Each row is a point. The ring and each string are closed loops that go straight from each point to the next, and from the last back to the first. Before rounding, they use only three directions, however many columns there are. Count how often each string passes through the ring. Passing back the other way cancels.
In the rows, zero is written as 128.

Ring (9 x 4):
[[ 85  84 118  79]
 [148  93 113 115]
 [182 107 124 141]
 [198 130 144 166]
 [184 139 148 171]
 [127 138 141 153]
 [ 77 125 137 121]
 [ 39 106 138  82]
 [ 42  90 133  65]]
String (28 x 4):
[[ 95  89 101  97]
 [ 48  72 106  57]
 [ 13  74 155  24]
 [ 59  95 157  66]
 [102 106 131 108]
 [ 90  97 109 102]
 [ 37  74 110  53]
 [ 26  67 127  32]
 [ 66  85 151  58]
 [103 101 144  96]
 [124 101 105 121]
 [145  90  84 124]
 [133 106 127 121]
 [143 108 151 115]
 [199 108 150 136]
 [220 114 126 162]
 [196 115 102 166]
 [135 113 125 131]
 [155 118 153 132]
 [214 124 165 156]
 [233 121 140 169]
 [208 112 104 165]
 [154 109 115 138]
 [144 107 135 123]
 [154  95 134 111]
 [144  80 105 101]
 [127  78  71 107]
 [112  94 100 110]]
Times through: 1

Ring (9 x 8):
[[130 172 192 144  73 174 117 113]
 [118 209 184 137  84 184  98 122]
 [106 223 162 129 107 173  83 130]
 [111 190 128 125 128 134  67 121]
 [124 140 110 127 134  98  68 107]
 [135  79 105 133 141  68 100 103]
 [137  47 125 142 143  69 156 115]
 [138  66 158 148 120 101 173 119]
 [139 101 178 149  95 132 158 114]]
String (11 x 8):
[[148  45 164 152 108  97 180 109]
 [127   7 118 144 180  46 215 140]
 [124  74 115 136 159  73 147 126]
 [132 107 130 136 124  99 109 109]
 [146  74 116 137 119  74  92  89]
 [144  18 108 142 149  44 149 105]
 [128  22 141 148 162  69 225 141]
 [123 103 165 144 126 123 178 135]
 [131 130 159 140 103 131 120 112]
 [146 129 182 147  69 147 113  96]
 [151 106 180 150  69 136 123  92]]
Times through: 2

Ring (8 x 9):
[[184 144 112 147  54 141 142 117 130]
 [173 122 103 153 100 148 135 105 157]
 [141  90 112 135 149 142 122  99 164]
 [ 98  57 133 101 187 133 112  97 154]
 [ 75  43 154  74 202 113 101 102 131]
 [ 93  57 161  73 192  83  90 112 110]
 [131  91 150  95 145  85 100 119 105]
 [162 124 133 121  89 110 122 121 111]]
String (30 x 9):
[[114  72 137 102 169 116 108 105 137]
 [108  81 138  98 135 138 125 106 132]
 [ 52  35 162  58 194 128 110 101 126]
 [ 42  12 174  44 249  88  82 102 119]
 [ 80  36 162  68 235  74  78 106 120]
 [105  61 150  87 194  88  91 109 123]
 [115  81 143  96 148 115 113 110 123]
 [ 98  71 160  74 156  99 105 115 104]
 [101  59 173  63 204  43  71 121  87]
 [125  74 162  82 194  43  73 121  95]
 [137  88 143 104 161  82  96 115 116]
 [136  96 135 110 134 113 114 112 125]
 [142 116 135 112  82 134 134 117 115]
 [166 140 130 124  48 133 140 123 107]
 [201 161 119 145  35 118 136 127 108]
 [186 139 118 142  76 118 127 119 124]
 [163 118 121 132 102 123 124 113 131]
 [149 115 124 125  92 142 135 111 132]
 [179 149 107 150  31 171 159 113 138]
 [202 158  93 171  32 170 158 111 151]
 [210 147  85 182  77 149 139 106 166]
 [195 132  89 174  98 149 135 103 171]
 [170 122  97 157  94 165 143 101 167]
 [141 107 116 129  98 162 142 104 149]
 [136  90 124 121 146 126 117 105 145]
 [135  76 119 126 184 117 105  99 160]
 [116  56 116 123 210 130 105  91 176]
 [ 92  48 125 107 199 148 115  90 171]
 [ 94  65 133  98 157 153 127  98 150]
 [110  75 135 102 155 130 117 104 139]]
Times through: 2
String (19 x 9):
[[133  97 139 105 125 114 117 114 119]
 [160 129 140 113  76 106 124 125  98]
 [184 147 126 133  53 116 132 125 107]
 [172 125 122 134  98 115 122 116 126]
 [147 107 126 123 112 129 125 111 133]
 [156 120 119 132  85 146 138 111 136]
 [148 101 123 126 131 123 118 108 139]
 [184 119  96 163 122 136 124 103 167]
 [168 106  95 159 135 149 127  97 177]
 [132  96 117 126 119 160 137 101 155]
 [129  83 129 114 157 119 112 105 142]
 [103  50 131 105 215 115  98  96 158]
 [ 57  25 146  76 224 136 106  91 155]
 [ 62  39 153  70 193 134 112  99 136]
 [107  77 141  95 145 129 119 107 129]
 [ 83  61 155  74 159 123 115 108 118]
 [ 61  29 180  45 231  65  75 112  99]
 [ 94  46 171  64 230  42  66 116  98]
 [127  83 143 100 161  93 100 113 120]]
Times through: 0

Ring (7 x 11):
[[163 113 101  77 184 171 136  60  89 158 124]
 [146 149 102 131 148 142 109 106 107 153 158]
 [108 176 128 178  76 123  87 162 120 136 176]
 [ 95 166 151 184  46 125  83 172 112 129 168]
 [112 127 165 172  62 132  87 147  85 138 150]
 [144  91 153 125 119 153 109  94  66 152 124]
 [160  89 125  77 168 174 134  57  71 157 110]]
String (28 x 11):
[[133 139 127 144 115 139 102 121  98 147 153]
 [130 151 114 124 124 149 114 115 110 143 150]
 [143 153  94 107 156 155 123  97 114 149 149]
 [174 132  77  91 206 158 129  63 101 166 144]
 [150 127  99  68 173 177 142  66 101 150 123]
 [155 115 100  51 183 187 151  52  94 151 111]
 [184  77  94  18 230 201 165   7  72 165  90]
 [172  84 117  76 186 172 134  47  68 164 112]
 [156 101 128 112 150 156 117  80  75 158 129]
 [140 118 129 111 132 158 119  94  88 148 131]
 [153  93 126  66 162 182 141  57  76 152 105]
 [173  65 124  43 194 192 151  25  59 162  89]
 [180  67 122  68 195 177 137  34  56 168 103]
 [173  78 108  28 206 199 160  20  71 160  90]
 [157 105 107  52 181 187 149  49  87 152 107]
 [135 129 125 115 128 156 117 102  95 146 137]
 [157 119 113 120 158 148 113  87  87 159 142]
 [163 127 103 127 169 142 110  88  92 163 151]
 [140 139 115 129 134 146 110 107 101 150 149]
 [127 148 117 118 121 154 117 112 108 141 145]
 [122 176 107 151 111 134 101 138 124 141 170]
 [118 186 116 200  88 108  75 168 124 143 193]
 [119 176 127 209  79 104  70 171 116 145 192]
 [126 144 130 145 105 140 102 126 101 143 153]
 [120 148 128 128 104 150 112 122 107 138 146]
 [100 189 125 177  68 124  88 169 129 130 179]
 [108 193 123 208  69 106  72 181 128 138 196]
 [126 171 121 196  94 110  76 158 113 148 187]]
Times through: 3

Ring (10 x 12):
[[ 41 108 161  97 151 133 155 149  81 176  56 134]
 [ 79 121 147 105 138 135 143 145  87 172  77 127]
 [133 144 130 123 117 139 121 131 108 157 122 116]
 [190 167 111 147  96 142  94 117 140 131 171 105]
 [208 172 104 159  91 141  83 113 157 113 188 102]
 [197 169 108 161  94 140  83 113 163 106 187 104]
 [138 154 132 148 112 139 100 113 158 113 164 112]
 [ 80 138 156 131 131 138 121 117 142 130 133 120]
 [ 29 117 173 109 149 136 145 129 114 155  89 130]
 [ 20 108 172  99 155 134 155 141  94 168  63 134]]
String (28 x 12):
[[ 68 126 156 123 138 135 129 128 129 136 109 125]
 [103 134 141 130 127 135 120 129 130 133 120 121]
 [105 146 146 134 122 140 114 115 141 132 144 116]
 [129 158 140 147 112 142 101 105 161 117 173 110]
 [214 170  98 174  90 137  72 112 183  82 199 102]
 [222 165  90 167  91 135  78 124 164  94 179 104]
 [181 154 108 149 103 136  96 128 143 117 154 110]
 [186 157 107 149 101 137  95 126 142 120 158 109]
 [238 172  86 162  84 139  78 123 150 111 182 101]
 [160 150 117 139 109 137 106 129 130 132 141 113]
 [129 149 135 133 116 140 113 120 131 140 143 114]
 [188 175 117 149  93 146  91 106 146 132 188 102]
 [233 181  95 159  82 144  79 112 149 123 197  98]
 [232 174  91 159  85 141  81 120 147 118 184 101]
 [194 162 105 150  98 139  92 123 142 122 164 107]
 [154 159 127 143 107 142 101 114 143 129 164 109]
 [136 156 135 139 112 142 106 113 142 133 159 111]
 [149 150 124 142 111 138 105 123 140 126 148 113]
 [165 153 116 151 107 136  96 123 151 112 158 111]
 [125 146 135 137 118 138 111 121 139 129 142 115]
 [ 95 153 156 136 121 144 112 103 152 130 162 114]
 [ 63 140 167 131 133 141 121 107 151 128 143 120]
 [ 28 122 176 120 147 136 136 120 136 135 108 128]
 [ 65 120 154 119 141 133 134 135 119 141  94 128]
 [ 75 131 155 121 134 137 129 126 123 145 113 123]
 [ 58 135 167 119 136 141 132 116 127 149 122 122]
 [  7 122 188 109 152 140 145 117 125 153 103 129]
 [ 21 117 177 113 151 136 142 125 125 145  95 130]]
Times through: 4

Ring (7 x 14):
[[178  39 159 150 136 100 105 126 108 111 124 145 137 192]
 [151  60 130 152 130 121 130 140 129 113 115 158 138 165]
 [105 143  97 131 143 156 164 146 159 135 105 163 141  90]
 [ 95 190 100 108 157 166 163 136 162 151 110 153 145  58]
 [ 96 193 122  78 142 177 132 120 153 156 152 135 160  88]
 [126 133 154  76 118 162  91 108 129 141 188 123 168 163]
 [161  81 172 103 124 128  81 108 109 127 171 125 157 195]]
String (29 x 14):
[[164  51 133 166 143 104 135 141 123 111  96 161 128 159]
 [154  81 142 138 141 119 122 130 124 122 120 148 139 155]
 [137  91 138 120 122 141 116 128 131 125 147 144 151 164]
 [166  42 159 133 117 118  95 123 112 112 151 140 149 208]
 [204  15 189 143 135  84  74 112  86 108 142 131 139 229]
 [200  43 188 135 150  85  80 109  88 117 134 129 137 202]
 [171  88 164 126 154 108 103 116 108 128 127 135 139 159]
 [152 103 151 120 146 124 112 120 120 131 132 138 144 148]
 [185  64 183 120 143 102  79 107  95 123 148 126 145 195]
 [205  25 206 119 129  91  52  98  79 114 170 117 150 244]
 [202  39 194 131 146  86  72 106  85 117 143 125 140 212]
 [175  77 165 132 153 103 103 117 107 125 124 137 137 165]
 [152  92 148 125 139 125 113 123 122 127 133 141 144 157]
 [153  56 149 129 113 130 103 127 121 115 153 143 151 197]
 [183   7 156 164 123  96 105 133 107 100 123 152 135 215]
 [163  26 136 165 120 111 124 142 123 102 118 160 137 194]
 [130  76 120 138 115 143 133 141 141 116 134 157 148 163]
 [125 109 124 121 126 148 130 133 141 128 137 149 150 141]
 [133 118 120 137 152 132 146 137 140 131 103 156 136 111]
 [111 140  91 148 157 143 178 152 159 133  78 171 130  72]
 [ 83 164  73 135 142 171 188 157 177 138  93 173 140  60]
 [ 81 165  81 120 132 179 174 150 175 139 115 166 148  76]
 [105 139 110 113 128 164 144 136 154 136 135 152 152 115]
 [131 129 128 121 148 139 134 129 137 136 120 147 143 116]
 [119 155 104 138 170 138 169 142 151 141  80 162 130  65]
 [ 91 155  75 142 147 162 189 158 173 135  85 175 136  62]
 [ 86 124  77 137 113 175 174 159 175 125 118 173 148 107]
 [100  96  91 138 104 167 157 154 164 118 131 169 151 140]
 [126  54 100 165 109 140 154 158 151 105 112 174 140 162]]
Times through: 0

Ring (6 x 14):
[[114 142 149 206 126 123 116 140 119  95 112 164 172 116]
 [117 136 150 171 128 114 119 142 120 106 108 149 155 114]
 [125 132 134 126 126 115 124 138 143 131 117 128 127 121]
 [134 132 109  91 121 123 129 128 179 156 137 110 101 136]
 [131 138 106 120 122 135 125 127 178 152 140 125 113 138]
 [124 142 120 163 124 135 120 131 156 130 131 146 139 130]]
String (27 x 14):
[[121 133 142 143 122 109 126 136 139 113 117 129 140 120]
 [122 135 135 147 123 117 124 135 144 120 121 134 138 123]
 [124 135 132 142 125 120 122 136 144 127 120 135 134 123]
 [117 135 150 167 121 108 124 138 129  98 113 139 155 117]
 [115 135 158 176 127 108 120 144 112  96 104 149 161 110]
 [116 136 152 180 133 118 113 147 108 110 102 159 158 110]
 [109 140 166 220 131 116 111 148  92  83  97 174 184 105]
 [109 142 161 219 124 114 117 141 108  77 107 165 184 111]
 [115 140 147 190 122 118 121 137 129  95 116 152 165 119]
 [122 139 130 164 127 129 118 136 141 126 121 149 143 124]
 [121 143 127 180 128 137 114 136 140 125 123 158 149 125]
 [119 146 128 196 125 138 115 134 141 116 126 162 158 126]
 [117 143 138 193 119 125 122 132 141  99 125 152 163 125]
 [121 140 132 166 122 124 122 133 146 115 125 143 147 125]
 [125 139 122 151 126 131 120 134 152 134 127 142 134 128]
 [125 143 117 166 128 143 115 134 151 139 129 154 138 129]
 [118 147 129 205 127 141 112 136 136 115 124 169 162 125]
 [112 144 150 211 120 120 120 136 126  84 117 159 177 119]
 [109 145 156 231 125 124 114 140 111  81 110 174 187 114]
 [110 143 156 224 130 124 111 144 104  89 105 175 182 111]
 [113 141 154 207 133 123 111 146 104 100 103 171 172 110]
 [109 139 167 212 128 110 115 147  97  81  98 166 182 106]
 [112 137 161 190 124 106 121 142 112  85 105 151 170 111]
 [121 137 137 157 123 118 123 135 140 114 120 138 144 122]
 [125 135 130 138 127 122 121 137 144 133 120 136 130 123]
 [128 130 127 112 131 120 120 140 144 148 116 128 116 121]
 [127 129 133 109 129 113 123 140 142 140 115 123 117 120]]
Times through: 3
String (31 x 14):
[[124 138 128 149 123 124 123 133 150 125 126 137 137 126]
 [128 139 115 139 126 135 120 132 160 144 131 138 125 131]
 [129 142 107 147 128 146 117 131 165 152 135 146 124 134]
 [124 145 115 175 127 145 115 132 154 136 131 157 142 131]
 [116 145 138 206 121 130 118 134 135  98 123 161 168 123]
 [116 142 141 191 122 123 120 135 134 100 120 153 163 122]
 [121 139 135 167 124 123 121 135 141 116 121 145 147 123]
 [120 141 134 179 129 132 114 139 132 121 117 158 151 121]
 [113 143 149 214 130 128 111 143 112  99 108 173 174 114]
 [105 145 170 249 127 117 112 146  90  66  99 182 201 105]
 [109 141 163 216 122 111 119 141 109  75 107 162 184 111]
 [119 138 142 170 123 118 122 137 134 108 118 145 152 120]
 [121 137 138 162 127 122 119 139 133 119 116 146 145 120]
 [121 135 140 160 133 123 115 144 123 126 109 151 144 115]
 [122 135 137 150 132 122 117 142 129 129 112 145 138 117]
 [119 131 150 151 133 111 117 147 114 119 102 145 144 110]
 [118 132 152 153 125 105 123 142 123 106 108 137 148 113]
 [122 132 143 140 125 109 125 139 135 117 114 131 138 118]
 [122 135 138 148 122 114 125 135 143 115 120 132 140 122]
 [127 135 125 130 126 124 122 135 152 138 124 131 125 126]
 [134 130 112  89 129 126 124 134 166 165 128 117  98 130]
 [137 127 107  64 125 120 129 131 178 171 133 102  86 134]
 [133 129 115  84 119 114 133 128 176 149 134 103 101 133]
 [126 134 127 124 117 114 131 129 162 125 130 118 126 129]
 [125 136 128 136 119 118 128 131 158 124 128 126 131 128]
 [127 136 123 131 121 122 126 131 160 133 129 127 126 130]
 [132 135 109 108 126 132 123 131 171 158 134 124 107 134]
 [138 134  93  84 125 138 126 126 191 177 144 113  89 142]
 [139 136  88  84 120 139 129 121 202 175 151 109  88 147]
 [131 138 105 120 118 133 128 124 183 147 143 121 114 140]
 [122 139 130 156 119 121 126 130 154 115 129 134 142 128]]
Times through: 5
